Each row of a before or after table is a point. One or more steps were done to the points. Then noise was added and the rows were shuffled. The steps act on how far a point lies along the listed directions, d1 being the first. Name the steps. A step turns or swaps two directions, mirrors them in a line or flattens them onto one, adds a multiple of one to another, or multiplies one. Angles are multiples of 10 degrees, from the lower direction toward the higher: turns from -170 to 170, lines from 10 to 170 but not 90. Use the fewest steps. Two steps may share a direction if one is a turn and the other turns, adds or multiplies; they go together, in the order done. Otherwise the lowest direction goes first.
In the rows, zero is written as 128.

Directions:
(1): [117 104 197]
(2): [109 196 149]
(3): [198 143 144]
Before (10 x 3):
[[158  82  72]
 [123 147 104]
 [160 145 167]
 [121 136  82]
 [140   7  40]
 [106 123 119]
 [ 94 131 123]
 [139 158 103]
 [106 138  84]
 [152 142 139]]
After (10 x 3):
[[144 132 104]
 [ 69 136  74]
 [131 150 141]
 [146 113  76]
 [ 10  86  47]
 [146 151 103]
 [148  98 119]
 [134 107 112]
 [138 125  77]
 [128 162 170]]
Steps: swap d2 and d3

Directions:
(1): [ 93 120  92  85 163  56]
(2): [182 166  78  88 161 163]
(3): [193  87 179 120 165  99]
(4): [141 144  96 213 168 105]
(5): [170 171 125 127  64  73]
Before (8 x 6):
[[134 138 129 118 120 112]
 [123 113 148  85 155 130]
 [ 88 117 121 111 154 161]
 [121 140 123  92 117 147]
 [145  71 190 182 155 153]
 [147  70 208 107 116 171]
 [100 134 134  79  84  89]
 [124 128 160 198 108  99]]
After (8 x 6):
[[ 45  72 126 109 220 218]
 [104  27 190 181 214 207]
 [117  43 209 109 154 206]
 [118 142 124  95 120 147]
 [144 149 159 197  75  74]
 [132 165 130  80  36  48]
 [149 154 130 119  98  86]
 [104  90 150  84 189 157]]
Steps: multiply d5 by 3

Directions:
(1): [163 174 152 163  51 100 118 178]
(2): [ 69  72 146  82  60 132 104 138]
(3): [196 120 101  79  81 143 171  79]
(4): [ 77 158  82 124 117 146 209 170]
Before (13 x 8):
[[212 207 103 162 196 120 205  92]
 [ 20 109 133 151 168 135 127 169]
 [137 140 109  94 142 131 159  95]
 [154 100 126 121 182 136  99  34]
 [114 129 121 139 110 111 154 165]
 [189 101 121 117 146 141 122 122]
 [ 98 130 174 147 145 133  76 146]
 [160 133 122 127 130 102 131 116]
 [197 140 123 136 146 125 115  83]
 [ 28 109 127 138 199 134 136 169]
 [127 130 102 126 118 144 153 117]
 [ 88 119 132 144  96 110 122 136]
 [156  36 115  75 189 160 113  50]]
After (13 x 8):
[[ 86 120 110 128 115 143 140 134]
 [126  76 153 120 135 126  78 149]
 [102  94 167 144 136 112  51 128]
 [148 156  76 129 210 153 212 112]
 [ 73 116 131  97 137 126 130 126]
 [  8 144 174 177 176 107 107 191]
 [114 120 139 129 124  86 109 136]
 [163 160  73 138 180 155 220  98]
 [195 156 146 137 153 136 116  97]
 [153 137 112 141 103 116 158 108]
 [112  13 138  77 187 161  70  65]
 [133 140 107 137 109 119 176 154]
 [ 97  70 154 127 185 125  57  62]]
Steps: mirror d2 and d3 in the line at 40 degrees; multiply d4 by 1.3
